Every row gives one point. Two turns around zero, p and q, are shown by what they do to some points. Write where each new point lands after one turn and then the other. Backwards means that the second turn is done in reverse. Each puzzle has new turns, and all numbers are rounded.
(in the rows, 128 means zero)

Turn p:
[164 102 137] => [167 125 150]
[ 97  99 132] => [101 126 161]
[136 130 113] => [134 114 121]
[172 136 125] => [170 123 113]
[100 151 153] => [101 161 117]
[ 99 151 108] => [ 94 119 104]
Turn q:
[126 109 157] => [115 103 107]
[ 96 115 144] => [ 97 131 106]
[137 126 145] => [126 109 127]
[141 151 108] => [143 139 155]
[112  90 106] => [138 152  89]
[157 176 108] => [149 133 183]
Where do these land?
p, then q: [ 98 131 140] => [ 99 141 135]
p, then q: [128  91 129] => [114  96 116]
p, then q: [182 146 127] => [182 120 143]
q, then p: [105 143 116] => [112 146 110]

Turn p:
[141 158 162 132 118 109] => [ 99 142 140 167 135 125]
[142 137 156 161 107 116] => [115 147 120 169 107 124]
[124 156 141 133 127 174] => [ 87 116 142 114  98 135]
[115  72 108 113 150 121] => [182 135 120  97 141 147]
[116 166 126 151 136 132] => [101  96 120 145 121 133]
[156  91  94 111 136 111] => [159 149 101 101 157 112]
[123  86 108  91 154 117] => [169 135 130  92 162 141]
[106 158 130 130  96 143] => [112 104 153 139 103 107]
Turn q:
[113 148 138 146 128 115] => [148 128 137 149 112 135]
[163  94 128 131 120  92] => [144 143 137  89 128  87]
[108 186 170 110 139 175] => [ 84 126 128 166  88 184]
[100 118 123 118 149 108] => [145 156 130 136 151 140]
[159 141 100 121 122 145] => [117 106  92 112 122 121]
[131 109 139 159 142 153] => [129 101 157 110 134 146]
[122 100  97 111  95 109] => [129 135 115 134 162  82]
Where do these land?
q, then p: [150 117  85 173 130 142] => [161 168 115  93 151 130]
p, then q backwards: [116 144 100  91 123 122] => [134  87 115 150 112 135]
q, then p: [119 143 183 134 116  96] => [101 141 145 177 103 110]
q, then p: [138 123 160 161 125 130] => [130 163 155 141 115 128]
q, then p: [114 156 133 104 109 149] => [144  97 117 139  98 129]
q, then p: [125 138 138 155 155 126] => [111 155 133 111 111 121]
q, then p: [103 102 137 128 111 137] => [127 129 127 147 129 165]
q, then p: [159 100  89  80 156 122] => [122  85 135  91 183 121]

Turn p:
[100 101 100 135 124 137 110 141] => [122 134 126  97 112  96 125 104]
[114 125 128 100 137 126 111 141] => [118 125 138 115 117 112 152 142]
[153  89 107 145 159 108 143  83] => [141  91 154 166 109 121  93  94]
[143 140 161 128 116 149 108 138] => [154 145 121 123 151 125 135 158]
[141 167 142 127 115 156 128 107] => [158 145 120 126 126 167 129 150]
[146 120 115 163 164 116 141 123] => [128  85 123 138 134 129  93 114]
[ 90 156 144  97 115 111 115 157] => [ 88 149 137 101 137 133 163 155]
[141 148 130 129  96 120 114 132] => [139 144 131 120 155 145 147 120]
[ 98 108 144 130 121 114 146 130] => [ 95 150 134 139 126 113 114 128]
[131 136 139  99  98 142 137 161] => [123 155 100 132 136 124 168 140]
[151 117  98 157 164 129 155  95] => [142  86 123 150 106 142  88 101]
Turn q:
[128 124 125 173 148 115 120 138] => [108 123 120 137  98 115  95 137]
[102 115 156 119 138 110  98 151] => [118 115 139 146 164 113 106 158]
[119 113 128 100 135 126 119 170] => [138 130 151 126 155 149 107 155]
[135  96 126  97 109 164 127 115] => [170 127 125 143 136 151 163 139]
[133 118 131  98  89 126 164 116] => [158 105 128 113 147 147 151  95]
[151 143 119 151 164 114 118 107] => [107 145 100 108 100 105 123 140]
[143 162 117 159 121 118 116 120] => [115 154 119 128 108 103 114 101]
[122 143  91 150 141 129 129  92] => [ 97 147  94 131 102 138 140 114]
[118 139 158 104 108 151 161 142] => [140 108 175 121 141 133 154 113]
Where do these land?
p, then q: [125 121 225 139 164 134 104 130] => [120 139 172 119 140 102  48 173]
p, then q: [119 152 109 115 105 100 109 113] => [127 111 149 121 129 122 175 130]
q, then p backwards: [111 106 115 136 110 110 116 136] => [147 129 134 155 133 125 154 123]
p, then q: [128 125 121 118 134 128 108 147] => [131 112 125 108 140 139 125 129]
q, then p: [129 127  94 136 118 133 111 114] => [142 127 117 107 122 155 121 112]
p, then q: [163 102 114 109 140 157 187 115] => [143 131  96 160  82 135 101  84]
p, then q: [128 129 128 122 110 146 139 140] => [119 143 127 118 120 140 127 110]
q, then p: [137 137 130 150 119 116 118 135] => [132 129 153 118 140 134 129 120]
q, then p: [119 142 120 137 129  99 109 140] => [125 118 153  96 125 130 126 134]
q, then p: [121 139 124 118 150 156 178 110] => [113 170 104 158  99 126 134 136]

Turn p:
[101 131 112  67 145  98 125 147  62 127  72] => [124  51 116 141 111  86  82 174 107 137 104]
[115 131 142 133  81 148 124 147 132 113 110] => [126 132 140 149  84 147 129 124 112 149 146]
[108 110 134 155 117 128 146 139 139 174 137] => [132 128 108 131 144 149 172 123 123 163 121]
[ 98 153 153 150 140 125 157 135 123 115 145] => [114 116 116 141 139 163 146 127 101  95 134]
[114 150 124 139 149 121 139 157 156 119 141] => [107 111 108 111 128 138 144 100 124 106 146]
[134 136 101 154 143 119 131  84 143 134 116] => [127 140 140 124 160 107 150 151 151 118 155]
[ 86 121 127 151 139 149 125 139 131 124 156] => [123 130  94 120 135 175 128 131 129 129 145]
[221  65  97 153  96 136 127 109 130 133 141] => [194 211 137 123 138  75 128 104 135 158 126]
[125  97 152 139 142 142 123 121 147 123 121] => [162 127 137 112 123 154 139 129 143 125 128]
[162 151 127  36 114 121 113  95 133 105 135] => [103 120 191 139 133  98  59 103 149 121 103]
[141 137 126 140 123  95 105 127 116 136 131] => [111 144 132 106 128 107 135 144 110 130 115]
[131 155 140 118 145 154 122 136 124 133 132] => [111 125 117 141 113 137 125 123 150 106 111]
Turn q:
[161 122 104 141 143  90 102 101  80 102 129] => [162  91 123 131 127 167 140  96 172 156 125]
[155 104 145 149  72 110 120 140 106 114 128] => [134 112  98 160 107 145 146 174 149 151 135]
[102  95 146 123 157 143 144  85 130 151 129] => [128 127 173 127 117 140 158 114 101  88 116]
[126 158  85 139 131 127 123  81 153 122 130] => [153 158 107  84 146 138 144 100 141 114 120]
[112 143 155 129 127 145 148 160 108 171 153] => [117 151 157 161 146 126 112 147  86 149 132]
[126 158 137 131 112 131 119 120 111 106  86] => [ 97 136  99 132 118 127 142 108 145 151 104]
[ 98  98 110 109 148 117 162 167 158  88 112] => [111  86 129 120 147  60 130 128 136  97 147]
[169 152 157 143 152 102 133 158 154 166 113] => [ 98 115 147  81 133 146  98 161 110 167 127]
[124 109 137 111 152 134 140 113 143 101 178] => [161 134 168 123 107 102 133 120 136 110 158]
[120 111 101 122 123 173 136 132 147 119 104] => [116 138 117 132 138 107 119 133 145  80 103]
[115 147 119 142 123 138  98 153 170 134 138] => [110 155 105 109 138 130  99 134 125 114 163]
[129 139 142  95  96 127 112 126  76 161 136] => [147 133 114 176 108 148 115 120  92 158 105]
Where do these land?
q, then p: [128 147 103 118 153 111 127 155 113 115 143] => [130 141 135  92 153 124 132 139 150 128 104]
q, then p: [147 123 102 141 139 106 147 124 148  90  98] => [148  88 146 106 149 117 119  96 141 143 138]
q, then p: [131 118 126 138  86 103 138 108 125 150 128] => [147 127  92 159 122 101 128 112 125 130 130]
q, then p backwards: [119 124  96  89 119 124 121 165 103 121  62] => [122 153 109  74 157 125 154 167  93 157 141]
q, then p backwards: [126 163 130 148 128 122 138 111 136 140 114] => [127 121 131 146 121 110 113 130 139 151 157]
q, then p: [154 164 126  97  71 135 102 109 106  99 139] => [ 94 162 136 145 126  72 160 124 144 161 152]
p, then q: [126 137 191 151 163 114 154 100 139 115 158] => [100 135 168 137 108  84 136 108 179 129  99]
q, then p backwards: [120 103 146 141 121 160 149 176 127 158 131] => [113 163 126 122 113 116 131  83  85 117 121]
p, then q backwards: [109 128 143 115  57 135 136 108 162 129 159] => [116 164 165 156 166 131 111 128  82 152 148]
q, then p: [110 108 123 148 167 169 123 108  85 143 127] => [151 135 149 140 114 170 152 151 144  82 143]
q, then p: [118 114 113 142 162 120  69 147 139 141 130] => [131 157 123 112 132 170  83 134 159 126 137]
q, then p: [147 106 138 107 170 137 131 125 153 136 147] => [135 135 164 116 100 146 104 122 112 125 100]
